Each row is a point. To make a cloud, some directions were put in groups of two or more. Within a group, all points are equally far from the middle, so they leave a hole (a ring in 2 directions, a hollow ball in 3). The other directions are filled evenly. Then the cloud was stretched, turned, moved and blurred a little. Count the holes, and give their numbers of directions, smallest first.
(in the rows, 128 means zero)

Cloud (21 x 3):
[[ 86 157 112]
 [ 92 165 109]
 [ 99 100 107]
 [103  83 138]
 [144 158 102]
 [106 185 154]
 [147 114 182]
 [118 119  91]
 [ 79 146 120]
 [ 87 119 109]
 [113 173 175]
 [165 124 129]
 [111 122 193]
 [ 96 166 176]
 [ 88 162 170]
 [136  86 168]
 [144 152  99]
 [148 116 180]
 [ 86 152 175]
 [ 74 128 135]
 [145 147  99]]
Holes: 1 (3)

Cloud:
[[ 92 178 153 140]
 [118 114  87 110]
 [128 169 182 117]
 [117  89  85 138]
 [117  70 156 109]
 [103 131  78 142]
 [ 90 102 161 102]
 [126  75 106 119]
 [143 146 197 145]
 [119 108  99 100]
 [126  66 150 113]
 [133  65 153 118]
 [119  86  88 152]
 [131 136 165 192]
 [ 94  93 161 103]
 [167 153 111 172]
 [123 188 139 170]
 [ 89 105 162 102]
 [137  83 187 134]
 [ 90 109 160  99]
 [ 77 156 124 151]
 [128 134 104  94]
 [163  88 114 158]
 [125 128 114  87]
 [153 112 193 135]
 [131 130 152 198]
 [103 120  78 143]]
Holes: 2 (2, 2)

Cloud:
[[149 103 152  80 168 153]
 [ 89 119 177  96 134 135]
 [122 146 105 100 188 138]
 [101 144 154 151 138 177]
 [ 77 125  89 147  87 114]
 [ 65 146  85 143  98 142]
 [ 89 127 133  97 142 181]
 [ 89 183  95  88 123 119]
 [186 148 111 114 161 133]
 [176 105 133  82 105 165]
 [187 160 139 138 121 141]
 [155 151  63  93 126 124]
 [ 60 133  87 118 142 119]
 [168 166 126 134 106  97]
 [180 136 122 137  83 151]
 [ 69 112 107 144  86 132]
 [147 107 184  99 142 153]
 [154 119 165  88 180 121]
 [159 156 123  70  83 112]
 [141 192 116 139  96 143]
 [135 157  96 105 156 175]
 [182 139 171 106 152 117]
 [106 161  80 112 124  83]
 [165 111 142 117  88  90]
 [139 105 167 100 159 164]
 [134 127  58 140  98 154]
 [102  84  79  86 124 148]
 [109 177 116 152  83 124]
 [114 112 133 145 129 191]
 [155 113 181  94  99 127]
 [144 177 136  64 124 150]
 [146  83 172  99 120 106]
 [168 167 113  87  85 122]
 [102 100  76 108  91  94]
 [158 154 114  56 152 135]
 [139  85 158  67 118 141]
 [160 108 169  79 142 156]
 [123 133  65  81 141 150]
 [155 118 151 125 165 171]
 [180 112 149 106 156  89]
 [ 82 144 159 147 124 161]
 [175 114 175 109 132 155]
 [ 88 135 138  64 157 129]
 [150  97 102 122 150  75]
 [150 113  77 105  72 119]
 [ 81 114 153 115 161 107]
 [ 82 142 146  99 100  94]
 [121 143  54 134 110 110]
 [146 100 156  64 101 146]
 [131 162  75 142 140 103]
 [154 151 147  53 142 101]
 [105 117 112 172  91 165]
 [168 121  83 122 164 121]
 [ 95 159 126  62  96 136]
 [175  98 149  95 127 167]
 [148  83 110  93 167  92]]
Holes: 1 (6)

Cloud (87 x 8):
[[120 102 142 147 192 110 149  77]
 [ 85  57 146 155 137 111 120 101]
 [103 149 112 103 164 211 161 138]
 [122 146  90  69 191 106  86 137]
 [138 133 155  77 114  82 148 146]
 [121 146 110 113 108 165 184  77]
 [143 165 137 108 105  64 177 132]
 [190 138 134 129  94 136 121 170]
 [107 125 134  63 116 124 130 134]
 [122 146 102  85 137  90 164 135]
 [ 81 186  63 159 134 119 145 152]
 [130 146 129 173 103  73 123 115]
 [155 163 138 134 192 108  87 118]
 [ 99 169  97 116 196 122  82 148]
 [149 139 124 111 104 119 147 176]
 [173 141 136 134 148 113 122 200]
 [142 182 171 115 114 129 159 168]
 [108  80 166 171  92 141 105 101]
 [113 175 104 138 124 154 143  89]
 [ 83 154 127 135 158 138 157  93]
 [ 66  99 171 118 126 167 136 131]
 [131 108  96 162 124 200 104 121]
 [150 157 134  87 138  58 143 133]
 [ 64 138 126  77 169 148 136 108]
 [ 99 148 127 119 145 100 180 172]
 [104 176  94 137 100 172 120 148]
 [169 130 185 132 151 156 124 121]
 [134 124 140  47 171  96 125 148]
 [143 145 200  82 154 129 170 168]
 [122 172 142 150 111 140 178 155]
 [127  89 156 108 166 161  95  55]
 [122 159 108 144 122  96  75 132]
 [161  78 136  99 180 102 135 115]
 [132 131 186 179  78 123  87  97]
 [ 98 139  95  82 159  98  96 147]
 [116 148 118 123 127 135 159 100]
 [ 93  61 183 127 168 113 128  91]
 [167 133  96 150 198 136 139 158]
 [ 66 136 163 101  82  91 128 115]
 [ 58 111 142  85 118 137 115 153]
 [151 117 103 156 120 197 125 134]
 [149 189 125 100  92 147 102 127]
 [141 132 135  48 109 126 119 166]
 [ 49 124 116 116 112 161 169 151]
 [135  99 118 163 108 134 156  69]
 [168 116 120  87 146  93  81 106]
 [133 175 138 183 145 120  90  70]
 [ 60 104 133 143 167 135 165 195]
 [133 125 115  98 179 114  71 137]
 [121  49 147 140 163 147 136 164]
 [ 98  81 133 158 162 157 131 113]
 [177 156 119 129 125 125 158  72]
 [113 132 109  80  96 117 152 123]
 [ 46 101 183  81 142  94 142 156]
 [ 99 158 180 137 176 101 123 137]
 [ 68  90 117 122 147 118 168  83]
 [ 91 101 104 115 135 109 186 107]
 [120 105 134  83 159  84 112 110]
 [150  75 126 141 120 218 120 158]
 [147  74 150 124 157 148 115  50]
 [ 76 141 103 105 112 109 139 110]
 [ 84 104 108 127 191 139 167  88]
 [154 126 111  99 110 170 158  92]
 [147 124 169 129 169 119 116 155]
 [125 169  86 134 173 143  81 116]
 [ 94 112 133 120  94  94 103 174]
 [143 144 166 102  92 155 160 111]
 [121 101 160 106 128  86  95  74]
 [144 123  97  60 136 173 117 162]
 [125 106 175 108 160  96 169 141]
 [161 122 182  69 155 141 164 160]
 [171 129  82 112 188 128 111 144]
 [122 101 116 169 143 113 129 170]
 [ 91 114 107 132 159 147 150  87]
 [ 82 148 102 115  96 166 160  86]
 [168 136 155 150 182  98 122 113]
 [157  73 136  92 171 173 101 128]
 [122 142 145  89 171 167 165 134]
 [ 80  98 127 129 190 138 166 108]
 [101 154 126 113 126 109 115 176]
 [ 81 115 120 124 130 134 119  92]
 [ 95 158 131 155  86 171 147 135]
 [101  81 183 129 147 173 158  99]
 [193 132 184 115 126 162 143 130]
 [121 212  82 123 122 159 127 126]
 [ 97 118 149  65 130 123 175  94]
 [125  92 157 175  97  81 159 141]]
Holes: 0

Cloud:
[[159 130 133 129  96  64 136 134 115]
 [104 173 116 174 184 160  98 153 123]
 [ 72 126 122  99 104  98 168 133 140]
 [166 141 112 178 204 162 106 164 117]
 [159 141 109  95 147 127 178 129 148]
 [160 122 130 134 134 117 130 155 211]
 [ 62  91 130  96 101  81 178 158 116]
 [111 153  90 137 159 110  52 181 148]
 [ 70 134 139 137 104 163 137 135  73]
 [ 96 165  86 165 170 156  73 170 108]
 [133 186 124  77 137 162  96 140 133]
 [108 119  95 149 193  96  65 202 126]
 [ 93 152  86  89 181 198 124 144 117]
 [144 137 117 150 202  86  92 176 154]
 [ 89  94 159 130  86 177 131 134 113]
 [ 90  91 135 173 108 140  69 173 127]
 [161 148 129  76 109 152  91  67 130]
 [ 89  78 153 135 161 142 142 143 137]
 [ 88 151  91 141 155 127 171 147  92]
 [ 95 101  97 140 106 162 185 123 128]
 [163 102 141 186 206 122 126 137 139]
 [165 139 105  90 133 117  90 169  75]
 [172 164  73 149 167 191  76  63 149]
 [ 82 132 139 170 136 185 139 137  88]
 [103 126  73  95 149 188 143 121  83]
 [127 103 130 151 117 142  89 108  81]
 [152 166  97 107 180 131 149  95  91]
 [113  67 114 160 171 144  40 131 153]
 [154 150 131  90 135 127 162  65 157]
 [147 173  64 143 119 142  96 146 157]
 [128 139 115 161 154 109 112  65 148]
 [137 108 108  92 121 125 176  98 182]
 [130 180 117 105 146  69 116 133 137]
 [ 80 128 156 154 165 114 139 139 123]
 [161 143 111 111 154  87 123 119  69]
 [ 94 120 181 155 102 120 102 132 138]
 [105 157  96  95 162 128 159 143 123]
 [115  96 161 149 186 152 140 104 123]
 [165 143  72 155 133 181 125 112 142]
 [ 98 153 173 141 147 106 148 170  86]
 [122 100 109 140 164 182 128  95  80]
 [130 142 123  88 165 130 147 167 156]
 [126 114 137 190 194 168  90 113 116]
 [ 86 123  80 146 173  94 112 191 110]
 [115 169 127 115 121 179 105 171 126]
 [ 96 119 113 138 159 147  63 177 155]
 [ 81 155 107 135 191 158 129 117 140]
 [168 163  94  79 142 204 133 111 153]
 [119 103 148 151 142 124  71 166 167]
 [133 195 128  77 146 152  69 139  88]
 [145  99 124 152 131 170 108 191 137]
 [116 149  96 109 133 119 211 151 135]
 [ 94 139 134 140 125 104 142  91 106]
 [137 146 112  53 122 139 141 147 172]
 [ 97 110 111 161 121 167 160  89 187]
 [102 154  91 174 211 158 104 164 127]
 [161 146 120 132 127 169 147  91  80]
 [ 71 131 123  96 125 125 133 169 119]
 [121 145  98 136 124 106 179 118 126]
 [180 125 123 104 150 188 114 131 102]
 [155  95 166 149 107 101 146 151 124]
 [150 157 117 128 120  67 118 111 112]
 [ 77 110  76 128  95 165 145 146 135]
 [ 86 157 125 163 166 127  67 138 105]
 [ 88  98 175 145 120  99 138 186 101]
 [159 147 166 155 199 148 101 108 134]
 [171 147 104 123 199 133 142 144 139]
 [150 163 126  77 126 115 158  93 136]
 [159 153  99 149 136 143 127 156 211]
 [102 110 126 165 210 129 109 164 140]
 [ 82 147 134  83 135 131 129 152 157]
 [170 158 152  95  92 150 136 112 146]
 [110 172 107 104 120  94 126 138 110]
 [ 89 114 119 179 155 123  43 142  85]
 [119 162 111 103  92  94 143 138  93]
 [113 150  79 135 171 143 151 183 139]
 [129 156 160 195 198 129 102 131 116]
 [165 101 138 155 163 131  97 159 117]
 [138 103 160 135 139 147  65  99 138]
 [109 150 105  62 149 135 185 132 158]
 [156 147  96 111 136 171 162  94 135]
 [140 113 165 141 156 151 148  82  83]
 [180 165 137 170 160 140 130 119 152]
 [167 138 104 143 204 167  76 138 191]
 [105 108 159 133 136 167  90 113  82]
 [118 140 146  89 149 120 178 178 135]
 [145 180 111 142 191 101  72 152 134]
 [141 158  76 162 144 107 152 141 107]
 [ 72 116 113  81 153 161 107 151 118]
 [140 131 123  86 122 140 102 188 136]]
Holes: 1 (3)

Cloud, 88 rows:
[[133 163  92  89 113 177 119  92 121]
 [182 122 108 139  96 136 188 145  75]
 [100  95 174 131 122 103 138  82 102]
 [156  90  89 135 131 186 169 109 100]
 [144 128 127 139 118 198 180 169  97]
 [152 184 142 169 116 111 172 163 146]
 [156  81 149 180 101 171 130 126 119]
 [190 129 131 136 142 153 104 116 153]
 [103  75 112 130 131  91 149 102 180]
 [135  96  99  76 101 119  95 149 116]
 [153 144 116 137  90  99 133 137  42]
 [174 117 109 166  97 154 177 126  66]
 [ 92 133 174 111 117  90 123  85 112]
 [163  86 136 116 174 164 122 127  94]
 [166  94 125  92  88 168 184 159 124]
 [139 118 110 147  79 113 195 188 120]
 [167  71 129 114 105  73 143  75 155]
 [176 104 127 102  73 141  99 146 114]
 [105 136 122 126 138 149 102  55 159]
 [113 112  54 123 136 127 134 133  97]
 [112 120 166 121 127 160  86 140 145]
 [124 105 112 122 154 193 125 139 136]
 [111 139 142 169 127 115 169 174 128]
 [107  71 105 135 142 124 107  78 125]
 [ 99 110 151 121  71 106 146 126  80]
 [200 143 108 157 127 138 141 184 153]
 [141 114 166 104 103 126 128 199 126]
 [104 181 100 100  99 125 116 121 113]
 [113 109 102  81  87 184 162 120 173]
 [194  89 137 148 137 152 121 113 123]
 [183 144 157 177 102 129 149 114 164]
 [186 107  87 141 109 175 143 130 139]
 [155 134  86 119 147 120 120  97 181]
 [174 103 110  81 129  99  97 116 177]
 [181 123 178 142  50 138 128  64  90]
 [113 104 157 100  69  84 197 119 151]
 [115  99 139 113 102  83 103 163 117]
 [145 156  95  53 111 103 121 127 159]
 [126 116 148 100  42 158 161 156 165]
 [139 115 145  90  91 194 175 128 113]
 [122 137 120 107 160 127 152 102 195]
 [161 103 140 129  85  39 136 100 147]
 [150 136 140 167 134  70  97 109  89]
 [ 97 151 151  94 144  72 111 154 159]
 [174 144 177 162  97 119  95 125 146]
 [186  84 155 175  99 158 103  95 116]
 [146  96  85 112 155 160 189 149 154]
 [106 153 154 173 121 117 164 130 126]
 [144 116 198 122 113 147 148 146 101]
 [126 127 112  92  85 179 171 126 202]
 [161 106  79 129 160 157  99 115 124]
 [ 85 162 124 106  78 149 120 132 109]
 [151 123 202 108  88 143 152 128 156]
 [ 99 122 115 162 149 105 146 154 100]
 [141  71 154 141  91 151  83 127 135]
 [118 165 134  92 109  90 123  87  95]
 [148  87 121 102 182 107 154 142 136]
 [102 139 105  98 106 192 136  73 140]
 [109 126 136 155 135 112 124 192 134]
 [119  95 128 122 114  80  94 118  80]
 [111 149 166 192  76 114 130  86 147]
 [159 110  75 124 141 124 207 152 113]
 [139 115 127 177 116 140 140 184 111]
 [117  92 126 119  56  90 189 123 124]
 [115 107  61  84 113 137 131 143 102]
 [102 157 110 148 113 101 133  79 154]
 [162 156 114 127  55 140 117 141 117]
 [194 149 152 106 138 124 108 161 177]
 [151  95 134 123  46  69 130 155 140]
 [128 165  74 119 133 121 112 122 154]
 [136 120 123 143 131 166 205 140 100]
 [137 127 159 161 103  74  93  53 104]
 [152 176 165 105  87 117 189 179 136]
 [158 155 137 164  58 132 160  84  85]
 [176 118 132  82 113 138  91  87 138]
 [174  77 132  92  90 167 126 118 109]
 [150 141 121  57 116 113 107 102 163]
 [130 100 118 158 123 124  66 139 103]
 [ 92 103 117 125 159 122 139 101 144]
 [188  89 163 152  75  90 127 149 153]
 [128 146 159 128  56  94 141  55 103]
 [189 120 130 146 109 147 131  98 194]
 [171 161 104  96  88 162 151 143 175]
 [165 105  83 127  46 133 142 159 171]
 [133  89  57 122 100 152 126  75 124]
 [154  87 115 148 110 192 163 131 134]
 [102 165 112  88 103  95 175 116 142]
 [136 128 126 130 148 188 192 133 117]]
Holes: 3 (2, 2, 3)

Cloud (92 x 9):
[[129  92 161 131 142  96 108  74 118]
 [110  45 104 131  67 112 114 177 110]
 [202 127 160 170 100 112 120 185 158]
 [126 128  87 164 112 157 171 150 114]
 [ 76  95 116 151 118 141 108 145  75]
 [141 151 137 213  98 124 123 119  99]
 [133 123  66 142  83 134 124 197  85]
 [134 136 146 168 142  64 134 112 101]
 [109 163 119 138 124 124 165 167 117]
 [ 73  64 132 141 122  83 170 125 115]
 [148 116  62  86 114 134  99 145 103]
 [167 195 155 130 110 164  79 137 137]
 [156 130 128 164  89 155 110 168 177]
 [173 163 167 134  97 138 125 190 147]
 [121 135 140 129 146  89 107 130 179]
 [151  50 105 170 136 140  90 129 163]
 [ 95 174 150 147 167 127 110 128 145]
 [186  69 155 171 130 142 118 168 169]
 [157 160 121 160 101 164 145 186 100]
 [149 168 160 143 125 160 139 163 156]
 [138  54 101 127 150  98 101 161 126]
 [100  94 118 189  88 128 135 107 148]
 [164 167 103 118 134 108 119 110 109]
 [180  86 144 149 122  98 175 127 145]
 [152 129 150 148  64 135  83  87 160]
 [131 129 113 145 133 153  45 120 168]
 [ 78  69 149  80 101 116  82  97 133]
 [122 121 135 204 141 126  87 118 117]
 [132 136 142 154 129 113  87 165  76]
 [ 69  82  81 127 111 110 134 157  71]
 [168 122 101  77 125 125  99 146 123]
 [106  99  93 106 153 185 132 159 128]
 [ 89 121 117 174 170  75 152 114 107]
 [156 103 139  87 113 143 110 102 181]
 [139 151  98 213  81 111 120 157 125]
 [112  34 143 146  94  98 110 113 177]
 [105 130 150 191  98 117 101  65 133]
 [118  97 123 155 115 105 187 150  76]
 [164 150 135  87  74 119  95 152 117]
 [128 112 187  90 141  98 101 143 121]
 [118 162 150 158  97 160 116 109 152]
 [110 141 145 141 165 115 109 159 161]
 [126 171  65 171 122 128 155 143  83]
 [119  62 102 146 152 166 151 139 108]
 [124  60 125  68 148 131  93 129 128]
 [ 87 170  82 138 149 152 137 118 103]
 [130 147 172  77 125 179  91 130 119]
 [200 118 124 180 117  92 137 138 125]
 [170  71 119 132  82 112 110 193 105]
 [131 158  51 137 101 128  86 109 112]
 [ 87 142 124 132 191 117 153 129  98]
 [123 187 139 100  95 136  86 162  91]
 [146 185 166 117 133 104  98 130 144]
 [127 102 134 210 142  98 166  96 133]
 [ 81 127 128 134 140 139 109  83  71]
 [101 156 136 168 169 155 140  87 134]
 [158 165 103 179 132 157 121 176 150]
 [160  93 142 121 161 134  78 104 195]
 [124 107 139 150 190 134 105 162 150]
 [192 165 148 166 127 104 152 144 122]
 [171 119 109 135 197 139 118 149 169]
 [159  51 121 118 134 164 150 148 120]
 [165 157 103 125 156 182 137 173  98]
 [170 202 159 149 142 146 100 134 152]
 [169 111  60 181  74 129 107 154 117]
 [115  94 174 192 138  90 125  93 173]
 [133 144 147 124 153 117  75  75 177]
 [156  99 110  93 104 145  93 134 187]
 [130  90 157  97 169 110 103  88 148]
 [122  71 127  75 108 166  86 116 154]
 [140 135 177 100 188 148 130 129 149]
 [127 151  88 162 149 118 145  91 166]
 [128 179 109 161 164 156 117  78 111]
 [169 121 123  87  97 112 121 175  99]
 [139 128 112 128 185 129 117  67 139]
 [133 107  66 121 131 102  80 114 157]
 [174  95  66 182  97 148 129 168 119]
 [144 145  62 137 121 164 146 132  87]
 [129 102 174 114  96 101 154 149  81]
 [ 54  78 108 120 156 106 149 105 108]
 [176 165 181 170 104 123 142 163 149]
 [ 94 101 128  99 118  68 116  97 132]
 [ 93 143  91 151 145 123 135 176 121]
 [176  80 172 148 137 124 118 148 121]
 [128 182 103 109 121 167 105 110  86]
 [134  85 139 135 111 119 177  91 140]
 [132  76 137 157  45 112 102 153 162]
 [149  30  94 157 105 124 112 119 152]
 [ 91 112 108 106 108 169 112 112 149]
 [145 123  90 107 192 126 143 126 117]
 [167 155 151 169  94 146  96 144 185]
 [169 106 186 170 149 138 156 151 139]]
Holes: 2 (3, 6)

Cloud (104 x 9):
[[128 164 161 101  90 136 184  95 144]
 [ 75 124 151 129 133  55 160 124 110]
 [ 99 144 161 139  69  85  77  92 100]
 [ 83 107  86 143 133 122 151 144 154]
 [131 136 172 128 186 135 103 105 184]
 [ 85 178 132 162 159 137 140 113 174]
 [ 77 123 140 124 125 134 117  45  97]
 [119 106 175 120 155  66  77 103 152]
 [129 181 160 172 118 106 154  69 161]
 [ 96 139 159 141 128  95  91 136 160]
 [111 121 136 121 119 147 197  87 115]
 [ 68 146 109  83 149 158 148 166 174]
 [ 84 155 157 134 100 160 131 148  92]
 [ 75 132  72 134 167 148 156  93 116]
 [170 133  98 141 155 147 129 117 123]
 [114 168 159 208 131 154 135 116 135]
 [134 122 141 132 122 177  92 146 194]
 [ 82 123  69 142 110 134 106 139  82]
 [ 82  90  68 166 137 113 122 111 156]
 [171 151 118 149 114 146 114  75 142]
 [142 152 171 117  85 155 171  76  80]
 [156 142 122 141 167 142 133 166 114]
 [ 95 114 129  92 143 158 145 182 117]
 [123 179 175 125 135  92 152 108 117]
 [105 154  66 100  90 150  93  98 135]
 [ 86 172 132 169 130  64 147 146 140]
 [ 86 105 172  91 108 116  82 109 115]
 [ 64 160 168 150 175 113 162 118 110]
 [106 152 132 158 152  85 154 179 108]
 [126 133 176  89 105 157 179 113 115]
 [106 152 129 128  73 193 153 145  86]
 [104 144 141  57  92 178 135 182 135]
 [ 78 155 152 150 190 128 173 122 177]
 [ 79 125 125 119 160 157  61  82 109]
 [129 120  78 117 102 136 150 154 158]
 [112 154 170 140  90 115 158 140 127]
 [ 61 133 132 163 128 104 171  92 161]
 [124 161 150 133 160  66 136 144 119]
 [ 97 188  74 198 101 175 142  93 134]
 [110 147 120  72  98 132 166 126 137]
 [114 167 123 120 138 146  92  84 108]
 [112 134 158 221 102 110 115 129 147]
 [179 160 120 126 148 147 123 135 116]
 [152 106 131 186 131 135  77 121 112]
 [ 86 169 166 133  89 105 113 132 116]
 [144 135 134 114 123 157 125  72 181]
 [102 171 138 209 175 126 145  72 132]
 [113 137 159  72 164  84 146  85 126]
 [166 114 150 106 161 131  76 105 177]
 [148 118 163  95 199 164  84 112 143]
 [149 102 132 125 185 174  68 154 151]
 [115 136  92  87 109 194  96  86 129]
 [ 86  76 127 171 134 107 150 114 148]
 [ 66 110 117 173 160 119  85 118 101]
 [113 160 143 114 157 124 118 159 171]
 [160  96 142 120 133 109  75  85 117]
 [167 101 158 181 153  94  92 108 119]
 [121 112 134 137 115 114 105 202  97]
 [100 169  56 156 103 189 101 124 132]
 [ 85 101 104 157 143 181 115 124 159]
 [176 149 142  82  88 137  66 145 134]
 [142 164 116 141 137 198 189 156 161]
 [135 121 137 124 172 104  80 163 174]
 [ 87 154 104 159 177 157 104  68 169]
 [111 112  75 123 124 151 137 201 144]
 [103 144 106 113  86 144 139  61 129]
 [ 91 151 192 105 173 119 138 122 154]
 [108 141  94 130  66 167 132 150 150]
 [137 140 121 133 184  83 108 158 155]
 [136 178 121 136 106  95 141 136 155]
 [140  44 105  95 161 148  62 128 129]
 [ 83 142 151 150 131  89  90 121 166]
 [105 155 163 146 161  78 132 135 123]
 [124 133 137 127 117  85 141 207 108]
 [124 116  57 109 108 129  97 116 139]
 [102 124  91 189 165 112 140  43 125]
 [ 86 121 110 149 122 129 176 119 148]
 [109 160  87  71  57 171 114 115 120]
 [ 89 140 134  48 136 159 167 139 153]
 [143 159 110 152 138 119 166 131 175]
 [ 73 170  89  88  67 158 124 104  83]
 [144 129  90  53 162 135 129 105 138]
 [128  99 102  56 137 122 113 125 173]
 [156 107 136 182 168 138 130 151 148]
 [139 123 143  92 108  82 111 181  89]
 [ 89 106 113 114 140 120  81 141  86]
 [147 155 140 185 151 128 126  64 158]
 [146  85 129 152 193 158 121 154 154]
 [125  68 161 152 155 111 128 162 125]
 [124 122  67 125 193 141 136 132 165]
 [ 76 145 146 189 185 126 183 117 142]
 [102 131  92 136 108 163 151  65 131]
 [124 148 129  97 123  97  59 169 140]
 [116  89  91 178 135 100  73  73 173]
 [ 89 105 155 161 134 157 137 132 160]
 [ 96 170 153 164  83 130 149 119  66]
 [103 140 147 167 111  79 125 170 101]
 [173 128 180 139 115  78 156 134 154]
 [113 147 172 122 191 155 116 144 173]
 [ 71 147 158 109 105 141 151 125 107]
 [103 152 101 165 148 133 146 117  85]
 [157 141  95 144 115  92  69 140 118]
 [138 162 142  99 148 147 164 113  81]
 [106 139 151 175 131 148 120 109  90]]
Holes: 1 (4)
